Each row is a point. Any point is a mix of the corners, with weights that add up to 1. It lies inside the corners' shape when no weight is negative. Say inside or outside, and name the corners with a negative weight.

Corners:
(1): [-1.23,-1.30]
(2): [-2.99,+0.31]
(3): [+2.39,+2.89]
Points:
[-0.21,+1.94] -> outside (1)
[-1.02,-0.93] -> inside
[+2.04,+1.73] -> outside (2)
[-2.49,+0.14] -> inside
[-2.51,+0.28] -> inside

Corners:
(1): [-1.14,-1.82,-2.32,-1.48]
(2): [+1.14,-0.17,+2.12,+1.68]
(3): [-2.15,+2.57,-3.07,-1.37]
(4): [+0.06,+0.77,+3.60,+1.15]
(5): [+1.11,+1.15,-2.72,-2.39]
Points:
[+0.69,-0.07,+1.57,+1.09] -> inside
[+0.38,+1.60,-1.91,-0.90] -> outside (1, 4)
[-2.17,-1.66,-6.16,-3.62] -> outside (2, 4)
[+0.04,+0.39,+0.65,+0.47] -> inside
[+0.22,+0.43,-2.59,-1.76] -> outside (4)
[-0.24,+1.33,-0.94,-0.95] -> inside
[-0.29,+0.97,+1.94,+0.52] -> inside
[-1.21,+1.50,-1.01,-0.61] -> inside

Corners:
(1): [-1.24,+0.98,-0.18,-2.10,-2.31,+2.03,+0.75,+0.44]
(2): [+1.26,-4.21,+1.79,-0.97,-2.93,+1.25,+0.21,+2.86]
(3): [+1.67,+0.00,-0.53,+2.94,+2.85,-0.75,+0.57,-1.93]
(4): [-3.22,-0.96,-3.10,+2.14,+2.52,-3.75,+0.85,-2.69]
(5): [-0.26,-0.05,+2.19,+0.70,-1.41,+2.31,-2.93,-0.19]
(6): [+1.69,+1.38,-1.20,-0.82,-1.88,+3.07,-3.63,-0.84]
(7): [+1.64,-2.74,-0.89,+0.34,+3.16,-0.26,+2.37,-2.34]
(8): [-2.47,-1.97,-1.47,-0.87,+1.21,-1.42,-2.80,+2.31]
(9): [+0.37,+0.92,+2.17,-1.22,+2.65,-3.47,+0.37,-3.25]
Points:
[+0.46,-0.99,-0.56,-1.39,-0.63,+0.43,-0.62,-0.31] -> outside (3, 5)
[-2.34,-1.17,-0.14,+1.53,+1.40,-2.31,-1.73,-0.37] -> outside (1, 6, 7)
[+0.11,+0.28,+1.57,-0.58,-0.90,+1.03,-1.96,+0.02] -> outside (4, 7)
[+0.71,-1.63,-0.41,+0.21,+2.11,-0.59,+1.08,-1.87] -> inside

Corners:
(1): [+2.26,-2.32,+2.68,-1.43,+0.94,-1.17,-1.29,-2.61,+0.59]
(2): [+0.72,-0.85,-1.11,-0.26,-0.37,+1.46,-1.98,-0.49,+2.24]
(3): [-2.93,+6.72,-0.24,-1.71,+0.96,+2.29,+4.03,-1.03,-3.42]
(4): [-2.81,+0.00,-0.72,-3.36,+2.65,+1.70,+4.93,+2.68,-0.79]
(5): [+0.80,-1.83,+0.50,+0.74,-4.24,-0.79,-1.38,-1.97,+0.02]
(6): [+0.49,-4.28,-3.28,+3.46,+1.37,-0.40,-1.66,-0.36,+2.43]
(7): [+0.10,-0.67,+0.75,+0.11,+1.86,-1.92,+0.40,+2.06,+2.16]
(8): [+0.13,+3.43,-3.78,-0.22,+0.20,+0.89,-5.61,-0.30,-0.25]
(9): [+3.17,-0.13,-0.11,+1.37,-1.20,-2.24,-0.10,-0.53,-0.24]
(10): [-0.35,+2.50,-1.71,-1.15,-2.30,-3.52,-3.72,-3.03,+0.16]
Points:
[-0.69,+1.02,-0.27,-1.96,-0.51,+0.30,-0.72,-1.26,-0.54] -> outside (6, 7, 9)
[-0.67,+2.30,-0.90,-0.31,+0.45,+1.41,-1.01,-0.97,-0.31] -> outside (4, 9, 10)
[-0.36,-0.52,-0.06,-1.19,-0.02,+0.02,+0.72,-0.17,-0.08] -> inside
[+1.04,+1.14,-0.47,+0.05,-1.25,-1.05,-1.97,-1.12,+0.12] -> outside (4, 6)
[+0.39,-0.67,+0.48,-1.34,+0.95,-0.19,+0.04,-0.67,+0.15] -> inside
[-0.31,+1.57,-0.70,-0.16,-0.66,-0.08,+0.49,-0.65,-0.64] -> outside (1)
